Rows are points. Examples show where two turns around zero, p and q, send a point. Where does a point land after both, in the order given? Backwards means that the second turn is done in reverse. Each puzzle has new turns, and all numbers are rounded.
(in the rows, 128 means zero)

Turn p:
[164 163 117] -> [114 158 167]
[144 147 155] -> [153 147 146]
[ 92 112 125] -> [131  94 108]
[112  89 115] -> [115 113  89]
Turn q:
[124  95 111] -> [ 92 136 129]
[167 125 122] -> [127 125 167]
[111 166 172] -> [183 137 104]
[109 126 107] -> [111 113 111]
Where do these land?
q, then p: [160 133 137] -> [155 147 131]
p, then q: [100 121 136] -> [104 136 144]
q, then p: [ 96 156 100] -> [ 93 124  91]
q, then p: [182 104 119] -> [187 122 130]
p, then q backwards: [102 126 148] -> [125 161 128]

Turn p:
[141 154  94] -> [130  83 131]
[114 121 166] -> [109 164 129]
[153 117 160] -> [115 148  94]
[104 120  92] -> [158 116 158]
Turn q:
[139  97 148] -> [157 142 107]
[128 134  60] -> [ 62 130 112]
[136 135 134] -> [131 135 137]
[ 89 130 149] -> [147  88 132]
[147 144 150] -> [144 144 152]
Where do these land?
p, then q backwards: [137 195 133] -> [ 89 157  81]
p, then q backwards: [130 114 111] -> [123 121 148]
q, then p: [138 113 139] -> [125 109 119]
p, then q: [106  90 130] -> [127 152 165]

Turn p:
[125 157 109 134] -> [157 114 135 117]
[ 62 106 109 102] -> [ 96 142 163  69]
[178 112 154 134] -> [123 139  95 175]
[118 135 112 158] -> [145 123 158 135]
[166 124 170 100] -> [106 124  72 148]
[127 143 141 141] -> [130 107 131 138]
[120 119 101 127] -> [138 147 142 114]
Turn q:
[120 127 105 140] -> [129 135 128 154]
[143 141 136 133] -> [132 117 145 121]
[ 68 124 122 115] -> [153 142  75 141]
[188 120 127 100] -> [ 75 102 152 107]
[ 82 102 134 142] -> [149 170 100 132]
[166 154 144 137] -> [130 102 167 112]
Where do these land?
q, then p backwards: [115  93  96 132] -> [154  89 143 127]
q, then p: [160 154 102 127] -> [ 91 133 149 151]
q, then p backwards: [140 143 123 165] -> [122 125 110 165]
p, then q backwards: [119  99 167 109] -> [146  95 106  98]
p, then q backwards: [133 150  96 124] -> [110 144 157 140]
p, then q backwards: [101 130 183 111] -> [161 124 111  77]

Turn p:
[ 88 129 176  93 136 114] -> [131 109  77 135  94  94]
[110 139 136 147 148 138] -> [129 125 115 119 108 155]
[118 120 138 150 114 109] -> [146 153 129 136 111 125]
[162 134  40 118 117 129] -> [116 103 211 130 165 135]
[111  96 159 117 144 137] -> [154 120  87 114 131 117]
[121 131 143 120 110 151] -> [125 125 106 152 139 132]
[185 146 103 151 128 117] -> [ 96 160 172 109 148 138]
Turn q:
[171 153 143 159 117 138] -> [110 152 127  82 102 141]
[ 72  83 148 100  87 125] -> [153 155 157 201 151 135]
[162 125 119 140 153 149] -> [113 120 135  89 127 103]
[108 120 117  84 110 115] -> [158 136 108 165 141 116]
[ 96 107  97 124 120 101] -> [149 112 122 151 169 144]
[156 144 150 145 158 118] -> [ 85 121 116 108 110 128]
[130 164 123 143 151 150] -> [129 100 131 103  94 128]
Where do these land?
p, then q: [144 114 120 136 131 106] -> [117 136 106 138 111 124]
p, then q: [129 123 131 150 152 155] -> [148 123 138 119 119  94]
q, then p: [122 116 141 164  84 153] -> [ 85 135  83 141 133 137]
q, then p: [110 139  91 139 174 102] -> [180 108 131 101 157 122]
p, then q: [115 123 172 142 101 105] -> [147 129  99  97 124 165]
q, then p: [165 166 154  97  89 141] -> [ 83 133 170 176 124 123]
p, then q: [106 100  88 112  90 127] -> [ 69 145 137 105 139 134]
p, then q: [121 130 138 104 160  94] -> [143 150 103 158 154 131]
q, then p: [141 140 116 107 171 169] -> [150 144 142 131 123  70]
